Every row gives one point. Each copy is the shape, with its points in the same order, turned, moved and blurred by noise. Some copies are also mirrored. Which?

Shape (9 x 3):
[[-0.9 -5.7  2.8]
 [ 1.8 -6.4  0.8]
 [-2.6  5.3 -3.7]
 [ 3.5  7.8 -1.3]
 [ 1.1  7.3  1.9]
 [-1.2 -6.4  0.9]
 [-0.4 -0.7  3.1]
 [ 2.2 -6.3  2.5]
 [ 0.3  4.0  3.4]]
Copy 1 (9 x 3):
[[-7.7 -4.7 -0.2]
 [-5.9 -4.3 -5.0]
 [ 1.6  5.4  1.8]
 [ 6.5  1.6 -1.1]
 [ 5.3  1.7  3.6]
 [-7.7 -3.5 -1.8]
 [-2.9 -3.5  2.5]
 [-5.6 -6.8 -3.1]
 [ 0.9 -3.3  3.2]]
Copy 1 is: only turned
Copy 2 (9 x 3):
[[-5.2 -3.4  0.3]
 [-2.8 -5.5  1.8]
 [ 4.9  1.7 -7.1]
 [ 6.5  4.4 -1.2]
 [ 3.0  6.2 -1.2]
 [-4.9 -5.6  0.2]
 [-3.5  0.7 -0.7]
 [-4.1 -4.5  4.0]
 [ 0.0  4.7 -1.1]]
Copy 2 is: only turned

Shape (10 x 4):
[[-1.0  4.3  4.9 -5.0]
 [ 1.0 -4.3  2.2  5.6]
 [-5.2  4.0  3.2 -0.7]
 [-0.4 -3.1  4.1  4.6]
 [-1.1 -1.7  2.5 -1.4]
 [-3.5  2.4 -6.0 -4.2]
 [ 6.7  1.1  1.4  6.4]
 [-1.8 -1.8 -6.6 -3.2]
 [ 3.3 -1.4 -3.9 -3.3]
 [ 3.1 -3.6 -3.7 -3.0]]
Copy 1 (10 x 4):
[[ 2.9  0.9 -2.7  3.9]
 [ 3.5 -4.7  7.0 -4.6]
 [ 5.6 -0.5 -4.2 -1.8]
 [ 5.3 -4.6  5.1 -3.1]
 [ 4.3  1.2  3.1 -0.6]
 [ 0.0  7.0 -2.1 -6.1]
 [-3.1 -7.4  4.7 -3.0]
 [ 0.3  6.7  2.6 -6.8]
 [-2.7  4.6  4.1 -2.8]
 [-1.2  4.6  6.8 -2.9]]
Copy 1 is: mirrored
Copy 2 (10 x 4):
[[ 1.6 -7.8  0.4 -2.4]
 [-4.5  4.0  3.4  0.3]
 [ 3.9 -4.5  2.9  1.9]
 [-3.5  1.9  4.5  0.8]
 [-2.0 -2.8  0.5  1.3]
 [ 4.7 -1.9 -7.0  3.4]
 [-1.6  5.4  1.7 -7.3]
 [ 0.8  0.5 -7.5  4.0]
 [-1.8  0.0 -6.9 -1.0]
 [-3.6  0.7 -6.8  0.2]]
Copy 2 is: mirrored
Copy 3 (10 x 4):
[[ 8.2  3.3  2.5  1.5]
 [-3.9 -4.6  1.6  3.0]
 [ 7.4 -0.9 -2.0  0.0]
 [-1.2 -4.0  0.8  3.7]
 [ 3.5 -2.1  3.5  1.8]
 [ 6.6 -2.5  3.4 -8.3]
 [-6.3  2.0  1.3  0.3]
 [ 3.4 -5.0  6.3 -7.3]
 [ 1.2 -1.0  7.8 -4.5]
 [ 0.8 -2.3  9.1 -4.1]]
Copy 3 is: mirrored
